Every row gives one point. The window is the flat piece filled in between its corners: a triangle in 3 columns, a solid with four corners in 4, and so on. A path goes straight from each point to the next, and from the last back to the first. List the points from which the path goes on through the window.
In the rows, 128 means zero.

Window (3 x 3):
[[121 100 131]
 [ 81  88  95]
 [123 202 190]]
Path:
(1): [122 102  80]
(2): [141 212 141]
(3): [ 79 176 218]
(4): [ 91 144 168]
(5): [138 170 141]
(6): [146 156 146]
(7): [110 128 190]
(8): [ 65  44 141]
Through the window after points: 4

Window (4 x 4):
[[135 130 249 103]
 [158 114 116 119]
 [121 117  94 166]
 [109  78  68 134]]
Path:
(1): [137  73 113 186]
(2): [169  69 156 140]
(3): [ 89 125 163  89]
(4): [116 108  51  89]
(5): [111  64 102 171]
(6): [159  79 226 154]
(7): [131 146 162  90]
(8): [136 139 118  83]
(9): [176 100 138 171]
(10): [138  78 124 157]
(11): [129 145 122 132]
(12): [106 170  91 128]
Through the window after points: 4, 6, 10, 12

Window:
[[ 76 164 173 186 103 104]
 [166 155 106  26 122 130]
 [155  49 186 212 177 124]
 [163 178 119 124  93 141]
 [ 92 155  94 138  66 115]
 [226  72 168  37 109 153]]
Path:
(1): [201 114 151 167  90  72]
(2): [170 126 152 106  99  61]
(3): [135  81 182 153 150 216]
(4): [141 100 151 110 139 197]
(5): [158 122 108 183  94  37]
(6): [164 151 141 110  97  70]
(7): [104 154 131  96 126 166]
(8): [ 81 104 174 182 145 154]
Through the window after points: 2, 6

Window, 8 rows:
[[112  76 125  31 155  70 178 149]
 [213 110 184 168  48 124 208 173]
 [ 91  66 109 102 173 133 106 109]
 [155 210 204 149 210 144 171 139]
 [140 115  99   7 136 130 138 119]
 [186  45  97 150 102  48 176  90]
 [110 147  98 141 100 164 196  99]
 [124 213 145 206  94  96 149 110]]
Path:
(1): [135 110  83 127 108 121 164 154]
(2): [134 144  88 139  98 138 205 181]
(3): [100 148 137 141 118 157 159  12]
(4): [105 114 165  67 118 119 166  96]
(5): [130 129 118  89 148 125 166 155]
(6): [145 192 116 186 193 145 168 169]
(7): [145 179 223 117 140 110 164  94]
(8): [156  91 209  91  83 130 177  72]
(9): [152 167  95 182 151  73 139 174]
(10): [159 133 103 119 149 112 173 181]
(11): [152 100 196  85  91 113 177  88]
(12): [119 123 177  63 152  92 139 115]
(13): [171 122  91 136 192 129 159 168]
(14): [129 115 105 108 140 112 193 153]
(15): [124  91 152  86  98  99 143  39]
(16): [131  97 159 104 105 113 163  80]
Through the window after points: 2, 6, 10, 14

Window, 9 rows:
[[165 159 239 114  81 187  80  64 146]
 [ 91 150 152 229  73  59 110 188  93]
 [133  72 140 151 125 189 216 174 165]
 [ 68 154 164 132  96 139  77 137 132]
 [140 181 157 116 176 137 185  76 100]
 [122 169 143 162  46 211 166  64 168]
 [119  43  48 104 119  67 231 138  96]
 [167 155 125 146 189 132  87 125  95]
 [209 116 141  62 148  46 140 183 202]]
Path:
(1): [159 151 127  86  70 147 142 132  98]
(2): [110 109 173 192 135 132 141  80 165]
(3): [109 120 159 201 118 107 139 101 198]
(4): [148 123 101  87  89 148 148 163  69]
(5): [170 178 111 141  76 117 176 210 122]
(6): [ 79  97 170 205 107 121 129 127 129]
(7): [133 106 162 190 123 119 124  79 151]
(8): [ 87 169 146 120  83 196 169 177  81]
Through the window after points: 1, 5

Window (12 x 12):
[[137 171 157  96 101 104 165 107 101 128 180 174]
 [100  78 139  96 157 113  24 128  88 136 227 134]
 [139 102 173 110 125  99 138 101 112 167 119 145]
 [249 164 193 154 182 134 167 188 162 155 170  43]
 [133 150  52 108 103  93 124 172 126 182 103 213]
 [135 133 138 178  97 114 108 157  81 108 102 101]
 [119 119 112 144 142 153 106  21 138  97 136 116]
 [144 128 169  87 139 133 113 119 101 110 118 200]
 [ 52 171 115 153 113 150  93  85 154 131  69  94]
 [137 169 103  34 106 164 149 111  74 206 125 138]
 [ 71 133 128 109 178 198 241  14 137 101 138 143]
 [173 119  96   9 154 106 114 167 165 163 110  42]]
Path:
(1): [143 203 126  91 179  66 144 104 112 115 170 176]
(2): [125 177 155 123 170  71 138 109  88 115 106  83]
(3): [162  88 130 150  70 182 110 161 129 144 165 156]
(4): [110 100 142 121 100 148 102 104 146 136 143 139]
(5): [180 170 137 101 197  52 117 178  24 143 159 102]
(6): [172 145 185 121 202  69 162  76  35 137 170 145]
(7): [111 138 118 140  99 166 118 103 149 126 120 123]
(8): [128 114 140 105  79 161 138 107 111 153 132 134]
Through the window after points: 2, 4, 8

Window, 14 rows:
[[158 137 140  92 112 135  73  90  67 107 126 119 129 136]
 [135 112  64  45 145 156 114 160 131 184 124 171  61  95]
 [147 131 133 164 184 150 180  61 179 166 176 179 165 203]
 [148 112  75 129 170 117  96 111 143 146 143  96 141  54]
 [206 157 175  74 112 123 180 227  71 127 117 124 106 133]
 [ 31  53 220  83  20  54 193 115 249  50 167  65 119 124]
 [ 76 115 179 130 143 100 112 149 215 140 148 144 119 169]
 [135 193 105 111 123 156 117 127 122 102 135 119  92 126]
 [104 144 154 116 131 177 137 136 115 133  98 196 117 109]
 [122 132 138 121 185 152 100 120  77 128 192 106  97 101]
 [104 133  88 132 142 123 130 145  92 197 131 118 104 124]
 [119 148  98  99 130 110 114 160 106 143 186 160 144 106]
 [152 131 149 123  93 133 119 168 145 199 191 111 107  90]
 [130 125 133  97 122 197 135 151 119 104 128 117 162 168]]
Path:
(1): [148 115 103 156 117 154 122 154 207  47 191 192  91 183]
(2): [152  79 129 137  97 157 155 184 117  69 206 190  93 117]
(3): [143 191 141  63 170 107 116 137 107 202  84  67 141 122]
(4): [ 98 182 142  39 158 120 181 113 151 146 122 131 126 126]
(5): [153  98 120 168 109 164  75 146  86 106 142 149 112 123]
(6): [146  97 134 117  94 124 144 120 160 114 140 133 105 138]
(7): [100 135 168  86 122 128 138 143 150 130 164 118 131 120]
(8): [ 87 123 163  46 156 139  96 105 158 183 111 155 160  91]
(9): [139 120 106 162 117 122 149 193 157 109 172 133  55 183]
(10): [178  77 135 157  82 161 134 212 139  99 212 157 101 102]
(11): [ 94 165 119  75 159 127 129  79 134 164  86 127 147 148]
(12): [116 139 142  59 110 131 132 153 147 151 145 136 139 123]
(13): [171 114 116 226 153 149 161 129  96  93 117 134  93 140]
(14): [184 103  97 136  98 109 133 158 107  98 143 130 120 102]
(15): [ 77 143 103  78 196 152  94 104 156 211 142 116 116  91]
(16): [112 128 153  69 109 107 148 131 111 176 113  92 136  94]
Through the window after points: 2, 8, 14

Window (14 x 14):
[[161 168 171 211 133  83  92 157 149 192  65 204 134  82]
 [136 195  64 139 140 165 120 131 196 204 211  73 249 109]
 [ 54 152 184 123 144 101 166 128  88 105 120 148 162 167]
 [155 204 173 111  70 174 132 148 168 116 115 139 164 176]
 [124 134 127  91 140 122 129 192 132 109 234 101 161 137]
 [ 91 111 140  63 179 104 125 131 172 164  83 125  84  89]
 [ 49 101 124  88 144  45 162 137 142  69  66  89 126 108]
 [120 164 179 140 120 134  86  97  82  68 149 158 116 105]
 [121 220 152  78  83 106 132 137  86 113 140 141 125 134]
 [165 149 101  64  71 130 141  86 208 138 240 136 163 140]
 [ 68 184 181 161 153  96 172 108 147  96 137 117 105  75]
 [124 130 140 118 107 127 165 131 102 160 104  89 105 121]
 [163 185 156 128 138  97 113 104 124 120 132 134  83 189]
 [ 61 146 198  96  99  81 116 117 139 152 130  42 158  74]]
Path:
(1): [188 125 181  81 141  38 176 139 116 117 160  62 190 144]
(2): [121 154 154 112 148 128 148 119 145 147 147  98 173 104]
(3): [104 150  90 119  62  88  87 130 189 132 170 125 116 142]
(4): [ 93 142 130 110 144 114 113 138 179 142 109 141 109 121]
(5): [130 124 197  42 173  94 162  93  74 141 120  83 106  58]
(6): [161 135 208 116 145 102 157 115 117 113  95 121 150 105]
(7): [ 58 156  84  97 135 104  94 144 178 174 128 130  75 126]
(8): [ 91 154 125 122 115 111 116 160 142 153 135 126 126 153]
(9): [161 164 193 104 143 110 189  95 166 104 116 109 155  66]
(10): [141 193 155 100 122 110 163  96 125 116 113 113 142 136]
(11): [ 37 124 151 147 118 100 107 185 134 128 170 137  98  91]
(12): [ 86 163 112 131 120 150 117 130 170 166 187 137 144 129]
(13): [162 177 150  98 139 105 128 125 120 117 121  85 183  97]
(14): [118 168 172  66 194 114 195 146  74 113 138 157 178 135]
(15): [ 76 146 154 135  95 104 122 120 145 120 142 118 137 146]
(16): [ 53 189 115 141 118 182  92 135 150 118 171 177  91 122]
Through the window after points: 4, 6, 10, 12, 14, 16

Window (14 x 14):
[[136 113 162 154 154 152 119 187  79  82 144 142 143 166]
 [184 138 167 129 117 111 134 172 134  91 139  78 181 178]
 [111 157 164 180 120 133 109 147 131 156 119 101 163 142]
 [141 158  90 124 111 128 138 130 175 160 149 144  73  73]
 [ 97 136 111 112  60 118 131 107 119 108 138 101 121  56]
 [134  87 193  99 200 135 165  72  94 223 143 140  85  47]
 [140  98 113 101 211 138  95  51 103 202 135 123 134  51]
 [128 105  89 143 105 136 171  74 125 124  71 114  70  83]
 [110 104 131 168 120 135 186 164 165  66 134 131 181 136]
 [119 128 113 100  95 102 175  92 137 137  81 216 111  94]
 [132 209 122 130 107 160 165  98 142  95 125 130 127  93]
 [144 139  68 161  66 122 203 110  98 133 130 149 133  88]
 [144  90 179 141 212  99  93   7 104 199 183 138  82  69]
 [116 115 157 126 128 174 120 134 123 128 183  82 168 212]]
Path:
(1): [120 154  97 130 141 118 165  81 111 131 127 126 128  99]
(2): [133 103 142 143 118 145 132 110 124 164 137 145 114  79]
(3): [173 128 171 115  84 190 177  92 166 162 140 163 123 131]
(4): [108 137  91 145 137 105 127 135 113 131 147 105 121 104]
(5): [140 172 145  48 141  63 181 207 111 147 142  95  74 147]
(6): [129 117 144 172 111 147 137 108 133 112 132 134 153 119]
(7): [136 112 128 149 103 157 137 118 125 134 146 102 149 109]
(8): [126 157 124 129 143  94 179 131 122 121 123 164 122 131]
Through the window after points: 3, 7
